Every row gives one point. Two turns around zero, p and q, are shown by what they do to some points. Where does a point land after both, in the order given? Backwards means that the second turn is done in reverse. Each puzzle has new turns, and all numbers are rounded.
In the rows, zero is written as 128.

Turn p:
[101  80] -> [152  78]
[164 146] -> [134 168]
[ 94 150] -> [ 90 113]
[153 136] -> [136 153]
Turn q:
[117 122] -> [116 125]
[148 123] -> [146 118]
[133 118] -> [130 117]
[181 154] -> [186 140]
[ 61 124] -> [ 62 141]
Where do these land?
q, then p backwards: [116 140] -> [135 143]
q, then p: [ 87 108] -> [110  86]
p, then q: [181 136] -> [163 169]

Turn p:
[159 103] -> [154  98]
[ 78 172] -> [ 86 180]
[154 123] -> [153 119]
[121 114] -> [119 115]
Turn q:
[134 101] -> [138 102]
[156  84] -> [162  89]
[123 174] -> [116 173]
[100 153] -> [ 97 149]
Where do these land?
p, then q: [83 98] -> [83 99]
q, then p backwards: [157 155] -> [147 163]
p, then q: [137 156] -> [137 156]
p, then q: [103 141] -> [103 141]
q, then p: [160  89] -> [159  89]

Turn p:
[147 118 148] -> [142 112 148]
[ 84 121 156] -> [ 98  89 109]
[147 112  64] -> [168 176 100]
[116 186 131] -> [ 77 153 146]
[146 103 141] -> [154 109 137]
Turn q:
[121 132 172] -> [100 142 160]
[120 182 111] -> [113 162  85]
[152 105 169] -> [135 134 180]
[147  81 106] -> [169  93 139]
[110 121  68] -> [145  94  77]
[117 146 142] -> [107 141 127]
Where do these land?
q, then p: [70 99 81] -> [178 120  66]
q, then p: [ 90 135 136] -> [115 118  92]
p, then q: [131 153 139] -> [101 129 135]
q, then p: [146 120 150] -> [118 113 152]
q, then p: [134 154 130] -> [110 148 130]
q, then p: [197 107 133] -> [143 128 199]

Turn p:
[102 123 136  94] -> [109 126 154  98]
[113 122 106 169] -> [122 101  89 138]
[177 147  89 111] -> [181 163 109 113]
[142 151 141 153] -> [123 147 114 159]
[107  97 168 114] -> [106 104 174 133]
Turn q:
[117 168 111 134] -> [124 162 126 157]
[121 121 133 112] -> [131 132 123 110]
[109  31 128 146] -> [86 54 96 85]
[140 167 149 138] -> [136 149 165 146]
[151 134 109 128] -> [148 122 121 148]
[131 147 139 109] -> [144 149 138 121]
Where do these land?
q, then p: [107 126 165 156] -> [ 85 121 155 125]
p, then q backwards: [135  97 175 111] -> [154 146 164 162]
q, then p: [161 158 100 154] -> [134 115  99 177]
q, then p: [100 164  99 118] -> [114 155  82 124]
p, then q backwards: [148 114 102  86] -> [147 126 157  86]
p, then q backwards: [118 109 127 143] -> [139 110 122 142]

Turn p:
[122 113 167 146 129 148] -> [112 109 164 147 135 143]
[151 124 106 148 122 157] -> [153 144 123 147 132 161]
[122 130 139 172 140 177] -> [110 132 139 171 150 171]
[174 101 160 177 123 113] -> [168 120 177 175 136 114]
[ 87 160 117  99 129 107] -> [ 91 126  91 103 115 105]
[140  75 120 135 101 136] -> [172  94 140 124 132 152]
[101 131  85 146  82 137] -> [140 101  74 143 109 153]
[124 146 126  68 187  71] -> [106 161 124  66 149  59]
[130 172 133  61 140 106] -> [ 99 165 123  76  96  94]
Turn q:
[193 200 152  96  85  67] -> [171 149 132  43  57 172]
[130 133 113 152  96 138] -> [ 98 121 119 134  99 129]
[ 88  94 143 160 144 135] -> [116 121 145 160 146  78]
[161 150 108 131 144 102] -> [158 153 103 128 107 145]
[103 109 140 130 144 140] -> [123 123 143 143 154 109]
[ 57 105 104 128 143 157] -> [ 78 139 126 152 185  99]
[162 106 114 104 107 109] -> [145  99  93 103 120 138]
[130 127 150 122 161 177] -> [133 118 164 162 157 153]
Where do these land?
p, then q: [141 159 126  87 156  98] -> [135 167 124  74 129 133]
p, then q: [167 113 103 114 175 159] -> [152 158 159 136 139 184]
p, then q backwards: [ 99 165 131 137  80 159] -> [162 140  93 160  93 156]
p, then q: [165  89 160 163 114  61] -> [200  99 126 123  80  89]
q, then p: [102 134  93 153 131 148] -> [103 118  92 156 140 124]
p, then q: [155  81 130  89 116 108] -> [170  90 130  94 135 152]
q, then p: [120 143 126 109 140 166] -> [ 96 135 140 137 149 150]
q, then p: [ 74 140 155 170 112 125] -> [ 92  93 130 140 107  76]

Turn p:
[ 99  90 103 174 165  73 132 170] -> [145  91  82 136 183  64 142 127]
[139 146 130  85  76 116 131 134] -> [158 143 131  88  90 150 121 105]
[155  78 144  81 173 149  98  87] -> [ 97  67 169 135 116 146  74 158]
[142 169 160 140 101 146 157 154] -> [144 178 129 115 108 140 168 153]
[146 122  91 152 136 133 111 128] -> [135 132 116 150 165 140 106 125]
[138 142 143  86 120 102 147  91] -> [130 105 167  96 108 151 144 105]
[ 96 175 146 151 156 165  98 146] -> [ 78 187 133 132 141  97 126 147]
[102 134 157 175 112 152  95  92] -> [113 162 159 187 112 101 127 116]
[135  95  79 108 113 117 184 151] -> [152  88  65 112 128 163 145 118]
Turn q:
[100 173 152 171 145 132 167 145] -> [128 151 125 196 108 104 157 111]
[ 84 125 143 112 122 103 171 146] -> [108 113 117 128 125  86 173 102]
[150  86 159 121 125  90 105 123] -> [132 101 132 110 180 118 130 165]
[113 150 147 111  98 112  66 147] -> [103 134 117 112 115  86  92 178]
[150 130 142  95 115 182 171  75] -> [154 134 205 102 102 150 150 104]
[105 130  87 150 169 160 106  72] -> [128 159 145 139 144 154  69  71]
[113  90 147 108 113 122 100 172] -> [ 75 100 115 110 139 121 134 162]
[167 101  89 169  99 104 134 139] -> [166  75  90 139 129 160 117 137]
[170 167  85 115 166 146 131 131] -> [157 184 106 116 111 174 128 122]
Where do these land?
p, then q backwards: [115  86 123 149 129 172 134 124] -> [119 137 128 176 120 132 118 170]
p, then q: [117 101 164 165 117 119 126 125] -> [158  97 108 155 140 119 142 145]
p, then q: [158 186 102  98 175 130 156 134] -> [ 76 181 150 105 117 140 163  99]
q, then p: [147 194 103  68 163 104  76 111] -> [120 179 151  41 155 155 100 103]
q, then p: [133 105 133 168 116 110  92 156] -> [129 123  87 148 156  97 101 141]
p, then q: [132 101 124 160 125  95 120  95] -> [152 112 143 154 174 141 127 134]
p, then q: [121 107 135 153 135 105 126 129] -> [145 115 113 137 158 131 137 129]
q, then p backwards: [ 89 109 169 131 120 171 165 135] -> [ 98 135 161 134 148 129 144  63]
p, then q: [161 149  97  50 156 102 138 139] -> [ 77 153 161  56 134 151 136 126]
p, then q: [174 111 154 143 118 131 127 113] -> [127 118 139 156 126 150 144 172]
p, then q: [ 60 161 103 122  54 169 148 146] -> [182 128 127 113  52 102  83  77]
